Rows are points. Each copy is the shape, with its points in the same order, stretched, turned, moved and blurred by noise. Is it also mirrored, or only turned?

Shape (6 x 2):
-0.35	+0.09
-0.14	+0.24
-0.06	-0.27
+0.59	+0.00
-0.19	-0.27
+0.47	-0.04
Copy 1, 6 rows:
-0.56	+0.20
-0.23	+0.45
-0.33	-0.16
+0.57	+0.09
-0.42	-0.16
+0.46	-0.03
Copy 1 is: only turned
Copy 2 (6 x 2):
+0.13	-0.20
-0.08	-0.22
+0.05	+0.26
-0.64	+0.27
+0.15	+0.20
-0.46	+0.27
Copy 2 is: only turned
Copy 3:
-0.27	-0.18
-0.39	+0.01
+0.30	+0.16
+0.31	+0.64
+0.20	+0.05
+0.28	+0.57
Copy 3 is: only turned

Shape, 8 rows:
-0.25	-0.04	+0.02
+0.17	-0.25	+0.08
+0.36	-0.11	+0.00
+0.01	-0.19	+0.20
+0.16	-0.25	-0.09
+0.09	+0.48	-0.35
+0.59	+0.10	-0.09
-0.35	-0.66	-0.17
Copy 1, 8 rows:
-0.27	+0.00	-0.26
+0.23	+0.27	-0.36
+0.25	+0.22	-0.13
+0.15	+0.01	-0.37
+0.14	+0.37	-0.30
-0.43	-0.17	+0.59
+0.35	+0.18	+0.23
-0.27	+0.65	-0.82
Copy 1 is: only turned
Copy 2:
+0.08	-0.14	+0.33
+0.23	-0.23	-0.25
+0.06	-0.03	-0.41
+0.13	-0.45	-0.03
+0.26	-0.04	-0.26
-0.43	+0.56	+0.18
-0.23	+0.16	-0.61
+0.81	-0.22	+0.17
Copy 2 is: mirrored

Shape (7 x 4):
-0.45	-0.10	+0.17	+0.11
+0.24	+0.31	+0.39	-0.30
+0.24	-0.31	-0.07	+0.04
-0.48	+0.85	-0.49	-0.09
+0.04	-0.09	-0.23	-0.05
+0.18	-0.61	+0.07	-0.48
-0.35	+0.23	-0.17	-0.14
Copy 1:
+0.30	+0.09	+0.59	-0.07
-0.64	-0.21	+0.55	+0.35
-0.30	+0.34	+0.14	+0.24
-0.09	-0.81	-0.14	-0.02
-0.13	+0.02	+0.08	+0.27
-0.09	+0.36	+0.53	+0.78
+0.12	-0.27	+0.27	+0.16
Copy 1 is: mirrored
Copy 2, 7 rows:
+0.01	-0.03	-0.03	-0.33
+0.35	-0.14	-0.09	+0.17
-0.18	+0.01	-0.43	+0.16
-0.11	-0.33	+0.71	+0.01
-0.23	+0.06	-0.13	+0.16
-0.10	+0.55	-0.38	+0.15
-0.08	-0.03	+0.26	-0.12
Copy 2 is: only turned

Shape (7 x 4):
-0.01	+0.08	-0.03	-0.56
+0.06	-0.86	+0.04	-0.40
-0.13	+0.20	+0.27	-0.16
+0.21	+0.51	+0.06	+0.11
+0.22	+0.38	+0.15	-0.16
-0.10	-0.05	-0.16	-0.09
+0.15	+0.27	+0.16	+0.06
Copy 1 (7 x 4):
-0.29	+0.11	-0.47	-0.26
-0.90	+0.19	-0.26	+0.69
+0.11	+0.12	-0.20	+0.01
+0.26	-0.06	+0.20	-0.51
+0.05	+0.18	-0.04	-0.47
-0.10	-0.18	-0.13	+0.04
+0.11	+0.04	+0.13	-0.26
Copy 1 is: only turned
Copy 2 (7 x 4):
-0.35	-0.57	+0.04	-0.18
-0.84	-0.19	-0.54	-0.61
-0.07	-0.18	+0.22	+0.37
+0.43	-0.07	+0.16	+0.66
+0.15	-0.21	+0.10	+0.50
-0.08	-0.15	-0.01	-0.23
+0.21	+0.01	+0.11	+0.53
Copy 2 is: only turned
Copy 3, 7 rows:
-0.46	-0.08	+0.01	-0.46
-0.95	+0.51	-0.23	+0.16
+0.03	-0.04	+0.25	-0.39
+0.40	-0.55	+0.05	-0.12
+0.04	-0.47	+0.18	-0.21
-0.06	+0.12	-0.30	-0.20
+0.20	-0.32	+0.12	-0.06
Copy 3 is: only turned
Copy 4:
+0.61	-0.23	-0.13	-0.13
+0.36	-1.08	-0.11	-0.15
+0.22	-0.03	-0.10	-0.42
-0.02	+0.55	-0.19	+0.09
+0.12	+0.27	-0.34	-0.12
+0.35	-0.10	+0.09	+0.10
-0.02	+0.22	-0.20	-0.12
Copy 4 is: mirrored

Shape, 10 rows:
-0.05	-0.12	-0.31	+0.19	+0.04	-0.19
+0.01	+0.13	+0.38	-0.15	-0.16	+0.15
-0.19	+0.02	-0.16	-0.05	+0.29	+0.34
+0.08	+0.34	+0.07	-0.08	-0.49	-0.52
+0.04	+0.18	-0.57	-0.54	-0.14	-0.57
+0.33	-0.34	+0.05	-0.17	-0.42	+0.43
+0.65	-0.53	-0.26	+0.04	+0.21	+0.06
+0.30	+0.01	+0.18	+0.37	-0.07	+0.27
-0.23	+0.50	-0.07	+0.19	-0.01	-0.04
-0.66	+0.04	+0.06	-0.21	+0.14	+0.09
Copy 1:
+0.47	+0.09	-0.19	-0.25	+0.50	-0.18
-0.22	+0.58	+0.18	-0.34	-0.23	+0.16
-0.03	+0.24	+0.09	+0.33	+0.27	+0.29
-0.05	+0.33	+0.15	-0.77	+0.31	-0.58
-0.22	-0.45	+0.19	-0.41	+0.73	-0.40
+0.15	+0.21	+0.19	-0.60	-0.11	+0.45
+0.53	-0.38	-0.02	-0.39	-0.19	+0.18
+0.45	+0.58	+0.10	-0.25	-0.15	+0.02
+0.07	+0.56	+0.23	+0.07	+0.63	-0.22
-0.28	+0.45	-0.19	+0.25	+0.32	+0.23
Copy 1 is: only turned
Copy 2 (10 x 6):
+0.55	+0.19	-0.17	-0.23	+0.12	+0.12
-0.31	-0.11	+0.51	+0.09	+0.16	-0.38
-0.05	-0.12	-0.04	+0.27	+0.00	+0.05
+0.21	+0.16	+0.08	-0.47	+0.49	-0.63
+0.28	-0.12	-0.53	-0.49	+0.77	-0.10
+0.47	-0.42	+0.61	-0.02	+0.02	+0.11
+0.81	+0.09	+0.23	+0.10	+0.26	+0.71
+0.41	+0.19	+0.46	+0.26	-0.08	-0.08
+0.04	+0.20	-0.14	+0.07	+0.10	-0.54
-0.55	-0.25	-0.04	-0.09	-0.01	-0.26
Copy 2 is: mirrored
Copy 3 (10 x 6):
-0.05	+0.10	+0.11	-0.03	-0.12	-0.13
-0.12	-0.11	+0.11	-0.28	+0.31	+0.12
+0.07	+0.15	+0.05	+0.31	+0.48	+0.03
+0.04	-0.15	-0.13	-0.66	-0.38	+0.18
+0.40	+0.65	-0.26	-0.55	-0.09	+0.03
+0.17	-0.11	+0.38	-0.62	+0.27	-0.43
-0.07	+0.50	+0.24	-0.40	+0.06	-0.72
-0.21	-0.39	+0.13	-0.01	+0.14	-0.18
-0.08	-0.33	-0.36	+0.32	+0.11	+0.33
-0.04	+0.08	+0.15	+0.13	+0.22	+0.61
Copy 3 is: mirrored
Copy 4 (10 x 6):
+0.37	+0.00	+0.16	-0.26	-0.11	-0.17
+0.09	+0.09	-0.28	+0.02	+0.17	+0.11
+0.31	+0.11	-0.24	+0.27	+0.06	-0.43
-0.06	+0.08	+0.24	-0.35	+0.50	+0.63
-0.14	+0.78	+0.47	-0.12	+0.62	-0.09
+0.20	+0.28	-0.11	+0.18	-0.37	+0.17
+0.08	+0.38	+0.12	-0.24	-0.80	-0.23
+0.05	-0.38	-0.01	-0.18	-0.46	+0.11
+0.09	-0.36	+0.11	-0.02	+0.45	+0.04
+0.63	+0.15	-0.56	+0.10	+0.44	-0.23
Copy 4 is: mirrored

Shape (12 x 8):
-0.11	+0.15	-0.37	+0.08	+0.08	-0.39	-0.10	+0.38
+0.05	+0.06	-0.12	-0.07	+0.66	-0.30	+0.16	-0.12
-0.51	-0.08	+0.52	+0.26	-0.27	+0.02	-0.40	+0.06
+0.45	-0.16	+0.28	+0.10	+0.06	+0.10	+0.04	+0.16
+0.43	-0.21	+0.23	-0.24	-0.29	+0.09	+0.35	-0.02
-0.39	-0.25	-0.01	+0.27	-0.47	+0.11	-0.57	-0.04
+0.19	+0.24	-0.40	+0.13	+0.19	-0.31	-0.11	-0.14
-0.25	-0.30	+0.19	-0.05	-0.43	-0.20	-0.36	-0.04
+0.05	-0.49	+0.28	+0.04	-0.24	+0.28	+0.14	+0.09
+0.31	-0.41	+0.02	-0.29	-0.12	+0.31	+0.08	+0.15
-0.01	+0.60	-0.40	-0.17	+0.37	-0.11	-0.06	+0.12
+0.21	+0.17	-0.08	-0.20	+0.37	-0.25	-0.29	+0.15
Copy 1, 12 rows:
+0.39	-0.39	-0.38	+0.02	-0.19	-0.02	+0.15	+0.14
+0.55	-0.15	+0.13	+0.35	-0.21	-0.17	-0.28	+0.46
-0.20	-0.05	-0.10	-0.72	+0.62	-0.31	-0.21	+0.04
+0.20	-0.05	-0.15	-0.13	+0.22	+0.62	-0.51	+0.05
+0.01	-0.04	+0.07	-0.44	-0.20	+0.66	-0.54	+0.15
-0.29	+0.26	-0.23	-0.46	+0.37	-0.11	+0.16	-0.06
+0.54	-0.04	+0.13	+0.30	-0.19	+0.09	+0.10	+0.08
+0.01	+0.27	-0.12	-0.76	+0.14	-0.11	-0.17	+0.21
-0.33	+0.03	-0.21	-0.38	+0.19	+0.45	-0.40	+0.18
-0.11	+0.13	-0.29	-0.23	-0.25	+0.52	-0.45	+0.10
+0.45	-0.47	+0.00	+0.28	-0.48	-0.19	+0.00	-0.10
+0.62	-0.03	-0.18	+0.01	-0.21	-0.04	-0.32	+0.12
Copy 1 is: only turned
Copy 2:
-0.42	+0.09	+0.00	+0.08	-0.14	-0.63	-0.23	+0.15
+0.26	-0.22	-0.30	+0.16	-0.35	+0.00	-0.19	-0.23
-0.44	-0.43	+0.75	+0.78	+0.45	-0.22	+0.30	-0.51
+0.02	-0.21	-0.51	+0.04	+0.49	+0.05	+0.25	-0.05
+0.23	+0.07	-0.27	-0.63	+0.51	+0.20	+0.19	-0.31
-0.05	-0.08	+0.86	+0.59	+0.60	-0.48	+0.49	-0.18
+0.24	-0.31	-0.05	-0.04	-0.26	-0.42	-0.04	+0.40
-0.04	-0.17	+0.68	+0.19	+0.48	-0.56	+0.16	-0.63
-0.01	+0.25	-0.08	+0.02	+0.68	+0.18	+0.54	-0.57
+0.31	+0.45	-0.24	-0.24	+0.73	+0.14	+0.11	-0.26
-0.05	-0.01	-0.02	+0.06	-0.35	-0.05	-0.58	+0.62
+0.07	-0.28	-0.20	+0.23	+0.08	-0.35	-0.50	+0.15
Copy 2 is: mirrored
Copy 3, 12 rows:
+0.00	-0.75	-0.14	+0.26	-0.09	+0.15	+0.53	-0.25
-0.20	-0.04	-0.53	+0.48	+0.03	-0.29	+0.22	-0.51
+0.79	+0.22	+0.20	-0.25	-0.32	-0.27	+0.41	+0.80
-0.33	+0.29	+0.09	+0.03	+0.00	+0.03	-0.12	+0.09
-0.29	+0.43	+0.25	-0.42	+0.23	+0.29	-0.47	-0.12
+0.69	-0.07	+0.40	-0.07	+0.10	-0.01	+0.02	+0.61
-0.08	-0.33	+0.05	+0.57	+0.11	-0.24	+0.18	-0.73
+0.72	-0.05	+0.22	-0.23	-0.23	+0.02	-0.16	+0.51
+0.03	+0.37	+0.02	-0.42	+0.20	+0.27	-0.25	+0.54
-0.27	+0.35	-0.04	-0.07	+0.35	+0.54	-0.44	+0.28
-0.16	-0.12	-0.27	+0.61	+0.19	+0.01	+0.73	-0.69
-0.06	-0.05	-0.23	+0.64	-0.18	+0.02	+0.25	-0.27
Copy 3 is: mirrored
Copy 4, 12 rows:
+0.02	+0.40	-0.04	-0.19	-0.53	-0.03	+0.48	-0.07
+0.09	+0.12	+0.11	-0.05	-0.12	-0.39	+0.25	-0.55
+0.70	-0.19	-0.09	-0.25	-0.19	+0.56	+0.21	+0.40
-0.14	+0.07	+0.36	+0.28	+0.14	+0.33	-0.04	-0.29
-0.51	-0.19	+0.27	+0.59	+0.16	+0.13	+0.04	-0.19
+0.35	+0.29	-0.23	-0.50	-0.21	+0.45	-0.09	+0.47
-0.29	+0.34	+0.11	-0.46	-0.30	-0.09	+0.28	-0.36
+0.18	+0.00	-0.30	-0.10	-0.32	+0.43	+0.14	+0.23
+0.02	-0.11	+0.23	+0.40	+0.21	+0.17	-0.27	+0.09
-0.27	+0.16	+0.04	+0.54	+0.39	+0.07	-0.11	-0.03
-0.12	+0.26	+0.06	-0.33	-0.01	-0.30	+0.76	-0.06
-0.07	+0.32	-0.11	-0.10	-0.09	+0.12	+0.45	-0.23
Copy 4 is: only turned

Shape:
+0.04	+0.00	+0.49	-0.25	-0.13	+0.40	+0.35	-0.34	+0.09
-0.38	+0.19	+0.32	-0.08	-0.03	-0.11	+0.25	+0.06	-0.19
-0.30	-0.24	-0.13	+0.24	+0.47	-0.17	+0.21	-0.10	-0.27
-0.21	-0.34	+0.06	-0.13	+0.36	-0.65	-0.08	-0.03	-0.15
+0.68	+0.18	-0.11	-0.15	+0.24	+0.34	-0.27	-0.32	+0.14
-0.36	-0.44	-0.16	+0.03	+0.23	-0.22	-0.12	+0.07	+0.17
-0.09	-0.22	-0.11	+0.17	+0.12	-0.23	-0.34	-0.41	+0.00
-0.05	-0.34	-0.52	+0.41	+0.25	-0.36	-0.31	-0.19	+0.29
-0.04	-0.25	+0.31	-0.38	-0.24	+0.36	+0.49	+0.11	-0.45
+0.25	-0.08	-0.09	-0.10	-0.34	+0.22	-0.01	-0.16	-0.46
+0.18	-0.01	+0.40	-0.06	-0.29	+0.26	+0.25	+0.39	-0.41
+0.29	+0.17	+0.09	-0.39	-0.39	+0.19	+0.59	-0.01	-0.20
+0.37	+0.28	-0.51	-0.35	-0.03	+0.43	-0.47	-0.10	-0.19
Copy 1, 13 rows:
+0.41	+0.01	+0.17	-0.09	-0.23	+0.77	-0.71	+0.27	-0.17
+0.53	-0.15	+0.17	+0.40	+0.17	+0.05	+0.22	-0.02	-0.23
-0.25	-0.02	-0.12	+0.51	+0.20	+0.09	+0.35	-0.09	+0.04
-0.32	-0.01	+0.51	+0.40	+0.02	-0.36	+0.40	-0.26	-0.01
-0.26	-0.01	+0.20	-0.76	+0.23	+0.58	-0.76	+0.55	+0.49
-0.27	+0.10	-0.04	+0.02	-0.14	-0.38	+0.12	-0.03	-0.10
-0.21	+0.26	-0.04	+0.26	-0.04	-0.12	-0.11	+0.04	+0.43
-0.56	+0.45	-0.33	-0.06	+0.08	-0.38	-0.03	-0.24	+0.48
+0.32	+0.11	+0.44	-0.20	-0.13	+0.82	+0.15	+0.18	-0.19
+0.12	+0.47	+0.29	-0.30	+0.11	+0.60	+0.12	+0.19	+0.51
+0.53	-0.14	+0.17	-0.34	-0.07	+0.59	+0.25	+0.05	+0.12
+0.34	+0.42	+0.54	-0.46	+0.28	+0.77	-0.10	-0.04	-0.08
-0.18	+0.22	+0.42	-0.83	+0.51	+0.27	-0.19	+0.90	+0.42
Copy 1 is: mirrored
Copy 2:
+0.00	-0.52	+0.53	-0.26	-0.23	-0.20	-0.09	+0.13	-0.14
+0.29	-0.25	-0.09	-0.29	+0.05	-0.23	-0.28	+0.20	-0.28
+0.16	+0.15	-0.42	-0.08	-0.14	+0.22	+0.07	-0.06	+0.15
+0.18	+0.18	-0.28	+0.33	+0.17	+0.43	-0.12	+0.11	+0.17
-0.01	+0.08	+0.78	-0.05	+0.05	-0.24	+0.45	+0.36	+0.57
-0.06	+0.11	-0.36	+0.36	+0.10	+0.35	+0.24	-0.23	-0.10
+0.17	+0.21	-0.21	+0.62	-0.08	+0.09	+0.19	+0.12	+0.21
+0.06	+0.53	-0.30	+0.71	+0.10	+0.19	+0.38	-0.42	+0.41
-0.31	-0.25	+0.39	-0.61	-0.42	-0.09	-0.64	+0.33	-0.41
-0.09	+0.23	+0.36	-0.12	-0.33	-0.32	-0.45	+0.40	-0.06
-0.37	-0.18	+0.33	-0.70	-0.12	-0.36	-0.69	+0.25	-0.04
+0.11	-0.12	+0.88	-0.64	-0.25	-0.42	-0.58	+0.18	-0.26
+0.06	+0.57	+0.61	-0.14	+0.00	-0.36	+0.39	+0.63	-0.01
Copy 2 is: only turned
Copy 3 (13 x 9):
+0.46	-0.03	+0.17	-0.21	+0.12	+0.15	-0.38	+0.25	+0.65
+0.22	+0.18	-0.03	-0.19	+0.52	+0.32	-0.22	+0.28	+0.17
+0.08	+0.16	-0.48	+0.18	-0.05	+0.25	-0.02	+0.52	-0.27
+0.33	-0.01	-0.61	+0.03	+0.08	+0.05	+0.26	+0.64	-0.46
-0.18	-0.56	-0.07	+0.37	-0.41	-0.02	-0.11	-0.09	+0.09
+0.25	+0.26	-0.33	-0.20	-0.13	+0.12	+0.24	+0.12	-0.25
+0.30	-0.10	-0.09	+0.11	-0.31	+0.39	+0.35	+0.35	-0.20
+0.21	+0.02	-0.28	+0.10	-0.49	+0.36	+0.25	+0.11	-0.64
+0.34	+0.34	+0.18	+0.31	+0.53	-0.21	+0.05	+0.13	+0.49
+0.14	-0.09	+0.36	+0.63	+0.12	+0.09	+0.30	-0.11	+0.09
+0.06	+0.05	+0.41	+0.30	+0.50	-0.19	+0.02	+0.13	+0.03
+0.41	-0.02	+0.18	+0.34	+0.46	-0.02	-0.29	-0.18	+0.27
-0.31	-0.31	+0.05	+0.53	-0.08	+0.17	+0.43	-0.60	+0.18
Copy 3 is: mirrored
Copy 4 (13 x 9):
-0.47	-0.04	-0.27	-0.39	-0.16	+0.30	+0.06	-0.28	-0.67
+0.08	-0.04	-0.43	-0.32	+0.00	+0.54	-0.32	-0.03	-0.29
+0.46	+0.08	+0.08	-0.26	+0.26	+0.36	+0.22	+0.35	-0.19
+0.56	+0.04	-0.24	+0.17	+0.25	+0.39	+0.30	+0.17	-0.01
-0.24	-0.28	+0.19	+0.00	+0.01	-0.58	+0.37	+0.07	+0.12
+0.50	+0.42	-0.06	-0.01	+0.30	+0.11	+0.06	+0.02	-0.16
+0.31	+0.17	-0.27	+0.05	+0.55	-0.08	+0.28	+0.39	-0.05
+0.60	+0.36	+0.07	+0.15	+0.90	-0.23	+0.28	+0.36	+0.20
-0.38	+0.06	+0.09	-0.27	-0.66	+0.63	-0.20	-0.13	-0.65
-0.30	+0.04	+0.06	+0.03	-0.22	+0.06	-0.11	+0.34	-0.16
-0.37	-0.27	-0.04	+0.00	-0.41	+0.33	-0.53	-0.05	-0.45
-0.53	+0.00	+0.04	-0.22	-0.41	+0.52	-0.12	-0.13	-0.09
-0.03	+0.01	+0.23	-0.06	-0.31	-0.76	-0.02	+0.33	+0.31
Copy 4 is: only turned
